Each point is reached from the start by the listed moves, each made once or not at all, plus a little noise. Say if it took an odd or an even number of moves. Then give how often each move was made.

Moves:
(1): | -.24 | -.51 | -.01 |  .43 |
(2): |  .58 |  .01 | -.37 | -.10 |
(3): | .20 | .21 | .32 | .76 |
Start: |  .02 |  .04 | -.24 |  .19 |
Points:
|  .63 |  .08 | -.63 |  .09 | -> odd (0, 1, 0)
| -.01 |  .02 | -.29 |  .18 | -> even (0, 0, 0)
| .25 | .27 | .03 | .94 | -> odd (0, 0, 1)

Moves:
(1): |  .09 | -.07 | -.02 | -.18 | -.19 |  .06 | -.18 | -.06 |  .15 | -.06 |  .11 |  .09 |  .11 |
(2): |  .05 | -.14 | -.02 | -.27 |  .17 | -.12 |  .11 |  .07 |  .03 | -.07 |  .13 |  .09 | -.07 |
(3): | -.06 | -.10 |  .08 |  .05 |  .04 | -.17 |  .01 |  .02 |  .07 | -.21 |  .04 |  .03 | -.20 |
(4): |  .15 |  .20 |  .14 |  .36 | -.09 |  .03 | -.12 |  .14 |  .04 |  .00 | -.04 |  .10 |  .24 |
(5): |  .13 |  .04 |  .16 | -.11 | -.10 |  .04 |  .09 | -.06 | -.04 |  .06 | -.01 | -.02 | -.11 |
(6): | -.09 | -.02 | -.03 |  .01 | -.09 | -.04 |  .04 |  .00 |  .14 |  .06 |  .06 | -.13 |  .03 |
(7): | -.05 | -.03 | -.07 | -.14 | -.06 | -.15 | -.04 | -.09 | -.12 |  .10 |  .06 |  .12 |  .14 |
(8): |  .00 |  .05 | -.11 |  .12 |  .09 | -.09 |  .13 |  .11 |  .05 | -.24 | -.06 |  .05 | -.06 |
(9): |  .07 | -.14 |  .05 | -.04 |  .03 | -.08 |  .01 | -.09 |  .15 |  .19 | -.11 |  .21 |  .08 |
(10): | -.08 | -.20 | -.05 | -.18 | -.17 |  .03 | -.06 |  .10 | -.07 |  .26 |  .17 |  .19 | -.20 |
(11): |  .09 |  .29 |  .01 |  .16 |  .05 |  .12 | -.10 | -.09 | -.06 | -.04 |  .13 |  .18 |  .15 |
(12): | -.14 | -.04 |  .17 | -.16 | -.02 |  .21 |  .01 |  .02 |  .03 | -.03 | -.10 |  .16 |  .23 |
Start: |  .16 |  .01 | -.14 |  .08 | -.02 | -.10 | -.01 |  .01 | -.17 |  .18 | -.13 |  .00 | -.18 |
Points:
|  .15 | -.37 |  .09 | -.44 | -.33 | -.23 | -.28 |  .20 | -.03 |  .16 |  .25 |  .76 |  .08 | -> odd (1, 1, 1, 1, 0, 0, 1, 0, 0, 1, 0, 1)
|  .46 |  .19 | -.01 |  .15 | -.43 | -.24 | -.27 |  .08 | -.13 |  .04 |  .27 |  .74 | -.09 | -> even (1, 0, 1, 1, 1, 0, 1, 1, 0, 1, 1, 0)
|  .16 | -.19 | -.03 | -.46 | -.38 |  .08 | -.38 | -.21 | -.07 |  .61 |  .11 |  .94 |  .34 | -> even (1, 0, 0, 0, 0, 0, 1, 0, 1, 1, 1, 1)
|  .30 |  .18 | -.20 | -.17 |  .05 | -.35 |  .23 | -.05 | -.15 |  .04 |  .18 |  .31 | -.11 | -> even (0, 1, 0, 0, 1, 1, 1, 1, 0, 0, 1, 0)
|  .61 |  .37 |  .07 |  .40 | -.31 | -.06 | -.13 | -.03 |  .26 |  .16 | -.05 |  .47 |  .25 | -> odd (1, 0, 0, 1, 1, 1, 0, 1, 1, 0, 1, 0)
